Each row is a point. To make a cloud, some directions were put in groups of two or more. Within a group, all points are equally far from the middle, so they leave a hole (a ring in 2 directions, a hollow ball in 3). The other directions are filled evenly. Then the cloud was stretched, turned, moved and blurred a little. How many holes are there, and how many directions does each take, smallest first?

Cloud (20 x 3):
[[ -3.1  -0.2   2.4]
 [-22.7   0.3  -9.9]
 [ -6.1  16.1  10.6]
 [ 17.3   2.4   7.8]
 [-19.5   4.4   0.6]
 [ 15.0   7.9 -25.5]
 [-26.9 -10.4  15.5]
 [ 25.3  21.8 -30.9]
 [  8.9  16.5   0.9]
 [  8.5  12.0  10.4]
 [  1.0  -6.6 -15.0]
 [ 26.1  11.0   7.6]
 [-27.5   4.8  -7.9]
 [-40.0  -8.9  -1.8]
 [ 17.8  12.9  19.8]
 [-23.0 -14.7 -12.0]
 [-26.6  10.7   0.4]
 [ 11.2   5.1  -2.8]
 [ 13.0 -24.4   9.7]
 [ 17.5  18.7  22.9]]
Holes: 0

Cloud (31 x 4):
[[-34.7  16.2  15.8   7.0]
 [-14.3  -0.8  -1.6   7.4]
 [-20.6 -11.6  13.7   2.1]
 [  5.0   2.9 -15.6   5.1]
 [  3.2 -15.1   4.4 -29.5]
 [-15.2  24.5  14.4 -21.9]
 [ 13.2  26.1  -0.5  17.0]
 [ 19.9  -0.1 -23.9 -21.4]
 [ 43.0  -4.9 -19.5  -9.3]
 [ 22.1 -13.0  -2.9 -17.8]
 [-34.8   9.0   8.4  -5.5]
 [  9.3   9.1  -9.2  24.0]
 [ 22.7   9.9 -14.3  -6.3]
 [ 12.6  13.5   8.4  -7.7]
 [ -1.0  19.1   0.8  22.5]
 [-11.6 -24.0   0.0  -7.2]
 [ 11.6 -11.8 -12.7  24.3]
 [  8.5  24.1   7.8  -0.8]
 [  7.1 -26.1  -8.3   7.6]
 [ 17.2  11.8   2.8  -9.2]
 [-16.1  23.4  15.1 -24.7]
 [  4.0  -4.6 -16.3 -48.1]
 [-22.2   5.7   1.6   1.0]
 [-17.1  10.5  -4.6 -15.6]
 [ 10.0   6.7  14.3  -6.4]
 [-10.3  13.9  -3.8  -1.8]
 [ 21.0  12.8 -15.1  12.5]
 [ -1.9  -9.7  -1.7  19.4]
 [-20.4 -11.8  20.6 -17.7]
 [  3.9 -18.7   2.1 -31.5]
 [  2.7  26.6   7.2   0.3]]
Holes: 1 (2)
